Every row gives one point. Two turns around zero, p and q, are shown by what they do to some points. Where does a point land after both, in the order given? Backwards means that the second turn is done in reverse. Each puzzle has new turns, and all numbers are rounded.
In the rows, zero is written as 128.

Turn p:
[167  98 133] -> [158  90 117]
[ 96 151 108] -> [105 165 122]
[ 89 162  91] -> [103 184 112]
[131  72 147] -> [115  71 118]
[158 157 161] -> [161 129 170]
Turn q:
[117 180 152] -> [101 178 143]
[119 119  70] -> [139 116  71]
[150 143 156] -> [137 148 160]
[126  69 134] -> [135  70 138]
Where do these land?
q, then p backwards: [136 128 151] -> [127 141 148]
p, then q: [129 209 104] -> [131 211 145]
p, then q backwards: [141  90 121] -> [118  98 103]
q, then p: [107  85 137] -> [102  90 112]

Turn p:
[100 131 133 102] -> [ 94 111 129 123]
[ 94 119 181 160] -> [105 138 150 191]
[109 140 142 177] -> [133 141 111 179]
[173 105 107  97] -> [156 123 151  77]
[145 153 159 133] -> [118 170 131 132]
[148 120  45  98] -> [164  84  97  65]
Turn q:
[ 65 156 167  96] -> [ 87 112 200 113]
[170 103 170 114] -> [174 102 122  89]
[127 126 120 147] -> [132 130 122 147]
[ 99 116 112 135] -> [102 116 124 150]
[193 135  80 179] -> [174 178  69 161]
[115 133 119  96] -> [ 99 131 131 107]
Where do these land?
p, then q: [174 123 104 107] -> [129 140 122  73]
p, then q: [ 60 105 119 148] -> [134  84  99 181]
p, then q backwards: [111 214 105  96] -> [147 105  54  74]
q, then p: [ 90 120 134 179] -> [160 137 139 182]
p, then q: [127  99 138 126] -> [148 107 137 125]
p, then q: [164 118 162 126] -> [150 141 168 110]
q, then p backwards: [169 116 135 114] -> [154 138  92 125]

Turn p:
[130 159 111 139 145 142] -> [128 134 110 126 145 162]
[149  95 141 153 140  88] -> [119 150 167 158 147 100]
[111 136  88  96 118  92] -> [166 112  93 162 124 111]
[148 154 141 120 131 150] -> [111 141 119 120 109 157]
[112 163 160 114 105 159] -> [ 95 118  96  93 101 136]
[119 123 116 143 110 145] -> [126  99 135 119 136 136]
[ 97 107 110 112 153  96] -> [170 139 118 134 147  93]
[158  86 156 148 122 153] -> [108 131 189 112 115 129]
Turn q:
[118 103 128 139 112 135] -> [116 132 145 144 112 141]
[154 141 109 148 143  95] -> [165 106 127 114 112 104]
[129 148 111 139 108 225] -> [142 127 119 159 170 215]
[134 124 165 125 145 111] -> [123 146 148 109 140 101]
[ 96 129 122 130 136 106] -> [114 118 121 148 124  99]
[122 128 148 107 111  86] -> [114 157 115 117 106  95]
[142 122 112 109 141 139] -> [121 109 121 107 132 143]
Where do these land?
q, then p: [121 119 150 133  86 135] -> [ 96 114 103 120 135 150]
q, then p: [118 168 143 141  97 126] -> [114 131 118 157 149 166]
q, then p: [129 124 159 104 121 119] -> [130 133  87 128 126 125]
q, then p: [113 149 150 117 105 126] -> [125 127 100 140 149 148]
p, then q backwards: [121 126 116 128 179 144] -> [163 152 155 128 119 149]
q, then p: [139 103 113 118 141 153] -> [140 125 140  92 113 121]
p, then q: [172 114 110 129 144 134] -> [152 157 146 133 154 145]
p, then q: [125 112  89 179 192  99] -> [166  99 156  95 194 100]
p, then q: [115 136 124 102  87 116] -> [124 120 135 139  78 134]
